Each row of a before or after table is a point. One or more steps were done to the points. Then noise was added and the rows were shuffled. The steps act on how far a point lies along the listed directions, d1 being the first. Name the steps. A step turns or swaps two directions, mirrors them in a line or flattens them onto one, adds a multiple of one to another, or multiplies one. Angles are multiples of 10 degrees, from the lower direction toward the higher: turns from -170 to 170, lines from 10 to 170 but not 90. Use the fewest steps. Two steps may share a direction if one is a turn and the other turns, adds or multiplies; they go together, in the order done. Otherwise the lowest direction goes first.

Directions:
(1): [2.5,-19.7]
(2): [19.7,2.5]
Before (12 x 2):
[[2.2,-5.0],
[-3.5,1.3],
[6.0,-5.1],
[-7.2,2.1],
[-1.5,-0.9],
[0.1,2.4],
[-3.9,-1.6],
[8.5,3.1],
[-4.4,-5.2],
[7.5,-1.5],
[-2.2,-0.7],
[2.2,-4.3]]
After (12 x 2):
[[-3.8,-3.0],
[0.8,2.2],
[1.7,-1.6],
[1.0,-1.4],
[1.8,-6.4],
[-6.4,6.5],
[7.4,-1.1],
[-7.4,1.9],
[-4.2,-3.6],
[2.9,-3.1],
[3.6,-0.3],
[-7.7,-2.0]]
Steps: mirror d1 and d2 in the line at 160 degrees

Directions:
(1): [8.1,-1.7,21.3,6.8,-11.0,-22.1]
(2): [6.6,0.4,19.2,-24.9,2.7,11.9]
(3): [-16.4,7.6,16.7,12.4,20.2,3.3]
(4): [2.2,8.7,7.2,14.3,-19.7,21.3]
(5): [15.8,-24.2,3.2,11.8,10.7,9.1]
(6): [23.3,21.4,-4.0,4.1,11.9,-1.6]
Before (8 x 6):
[[-6.3,4.2,8.3,-2.2,-4.6,-0.7],
[3.4,5.4,2.1,4.0,1.5,-1.2],
[0.8,-2.4,-5.3,-1.1,-7.6,6.1],
[0.2,-2.3,5.4,-7.9,-2.9,0.2],
[-3.5,4.6,3.3,-8.9,-3.1,-3.3],
[2.2,-2.3,4.3,-1.2,5.0,-1.4],
[-5.8,7.6,3.0,-6.4,-4.7,8.4],
[-4.9,8.2,-5.2,-4.0,1.0,0.9]]
After (8 x 6):
[[0.2,-0.6,-4.4,2.6,-7.2,7.1],
[-12.5,5.1,-1.4,-5.0,-2.2,11.0],
[-10.1,3.0,2.8,-0.7,-2.0,0.1],
[-4.0,-4.9,3.1,-4.7,-5.4,0.2],
[3.4,5.2,4.2,0.5,2.7,0.1],
[-7.2,2.4,-2.1,-8.7,-3.4,0.4],
[1.8,-4.6,5.5,-1.6,2.6,-3.7],
[-6.3,8.5,-8.9,-7.0,2.7,5.5]]
Steps: add 0.7 times d5 to d1; turn d2 and d6 by -40 degrees; turn d3 and d4 by -20 degrees

Directions:
(1): [-2.2,21.7,10.7,9.2,12.2,-11.6,6.7,10.4,-3.0,-4.4,32.0]
(2): [7.8,-7.2,24.8,-24.6,-7.5,-3.7,-9.8,20.5,15.4,0.2,2.6]
(3): [10.6,6.8,12.6,-2.2,1.3,-24.1,15.8,-24.5,13.5,-8.9,-12.1]
(4): [9.7,20.8,12.1,10.4,-23.2,4.5,-23.0,-12.2,-6.6,9.9,-0.5]
(5): [6.7,-13.9,-3.7,19.5,-14.2,-10.6,12.8,7.7,14.1,27.2,7.0]
(6): [4.9,11.8,-11.1,-10.0,-24.8,18.3,22.3,0.8,8.8,-13.0,9.1]
Before (8 x 11):
[[0.5,-1.4,-7.0,7.3,-7.9,3.2,2.0,1.3,-2.7,7.8,1.0],
[5.1,6.8,4.2,2.0,-2.3,0.0,2.3,-1.1,-0.7,-2.4,3.3],
[-2.1,6.4,5.8,6.0,2.4,-1.5,-4.0,3.6,0.0,1.2,12.1],
[3.6,6.8,4.2,3.6,-2.1,-4.8,-1.8,-1.2,-4.0,4.3,5.0],
[-1.0,7.1,-4.8,5.6,0.9,2.2,4.3,-13.7,-4.7,-5.4,-2.0],
[-3.3,6.5,-2.0,-0.6,0.6,5.7,-1.4,-11.3,-4.4,-2.3,-5.5],
[-0.3,-8.8,-0.6,4.4,-1.3,-5.7,1.2,-1.3,4.1,9.2,1.7],
[-0.1,4.0,-5.0,0.0,0.9,1.1,4.6,-5.8,-4.1,-5.5,-4.2]]
After (8 x 11):
[[-5.0,-1.6,4.0,-6.4,5.7,5.1,-9.7,0.8,-3.6,1.2,-4.3],
[-3.6,3.5,1.5,2.2,4.6,-0.4,4.3,6.1,2.7,-2.7,12.9],
[0.6,2.3,-0.2,5.2,3.5,2.9,-2.0,3.7,-5.7,0.6,4.5],
[-0.6,-10.2,-1.6,2.2,2.9,-5.9,2.4,5.5,1.2,7.5,-1.8],
[2.3,-5.6,0.7,1.0,-8.9,-2.2,2.8,-0.4,6.7,7.8,3.5],
[0.5,0.6,4.3,-1.6,3.6,-1.9,-8.4,-0.3,-5.1,0.5,-5.2],
[-0.1,1.2,-0.7,-0.2,0.5,1.2,0.6,8.6,-4.4,3.0,8.7],
[-1.8,-2.6,8.6,-1.5,6.3,-0.3,-14.4,2.5,-4.7,2.6,-0.9]]
Steps: turn d2 and d6 by 130 degrees; turn d3 and d4 by 110 degrees
